Rows are points. To make a cloud, some directions were put in groups of two or more. Within a group, all points are equally far from the middle, so they leave a hole (a ring in 2 directions, a hollow ball in 3). The other directions are filled evenly. Then the cloud was stretched, turned, moved and blurred a little. How many holes are there, and how many directions does each take, smallest first?
(in the rows, 128 means zero)

Cloud, 21 rows:
[[ 83 162 102]
 [138 138  86]
 [115  61 179]
 [113  59 106]
 [ 66 141 118]
 [135 135  83]
 [156 112 197]
 [ 79  73 132]
 [161 163 137]
 [143 171 165]
 [ 91 132 182]
 [145 170 118]
 [ 95  71 101]
 [149 156 104]
 [126 140 194]
 [ 75  82 144]
 [133  46 157]
 [ 95 128  81]
 [173 113 185]
 [150  98 199]
 [ 83  65 133]]
Holes: 1 (3)

Cloud, 27 rows:
[[107 140  78 157]
 [161 107 118  53]
 [187 160  99 135]
 [ 70  90 135  93]
 [108 122  90 173]
 [121 151  67  62]
 [115 134 147 190]
 [167  92 141  75]
 [190  75  79 111]
 [ 90  56 122 117]
 [162 179 134 137]
 [192 144 111 146]
 [110 145 144 184]
 [193 145 105 143]
 [ 93  68 103  90]
 [187 108 137 154]
 [139  88 170  98]
 [ 63 147 144 108]
 [ 95  65 158 127]
 [ 70 165 139 130]
 [ 84  65 133 112]
 [120  71  81  67]
 [111  69 118 165]
 [133 121  77  46]
 [ 62 142 123 101]
 [110 114 127 189]
 [185  71  89  90]]
Holes: 2 (2, 2)

Cloud:
[[154 103 142 168 121  43]
 [176 177 138 131 127 197]
 [ 94 167 132 179 125 113]
 [134 113 111 167 135  55]
 [176 146 142 169 138  48]
 [200 151 153 184 116  81]
 [ 99 101 131 173 158  85]
 [107 149 158 132  72  85]
 [137  47 133 173 132  97]
 [124 136 122 105  99 202]
 [188 113 116 125 188 123]
 [157  93 138 165 139 193]
 [153  51 143 159 128 158]
 [ 77 133 153 171 113 153]
 [142 146  60 174  99 153]
 [157 187 152 157  72 139]
 [112 127 131 101  87 102]
 [105 144 108 139 155 220]
 [129  78 155 112  83 205]
 [144 120 185 187  62 143]
 [153  77 170 181 129  58]
 [140 119 180 100  50 196]
 [ 98 113 135 172 182  99]
 [155  83 171 165 111 186]
 [175 103 177 190 117  68]
 [173  64 188 177 126 120]
 [154 168 175 116  64 167]
 [192 112 222 119 111 140]
 [180  85 138 115 157 122]
 [116 142 114 106 108 107]
 [119 125 169 120 182 119]
 [181  86 145 107 106  89]
 [107 149 164 149 139 199]
 [168  91 134 117  40 144]
 [176  86 154 155 190 120]
 [ 80  74 116 162  93 151]
 [204 101 140 129  89 101]
 [131 157 184 152  77  78]
 [186 121 169 139  32 139]
 [159  51 164 133 109 175]
 [137 115 122 102 119  92]
 [162 141 152 132 126 208]
 [166 134 228 117 120 138]
 [182 180 186 124 124 141]
 [202  97 161 120 146 125]
 [ 87  91 154 159 147  97]
 [157 151 158 176 131  54]]
Holes: 2 (2, 3)
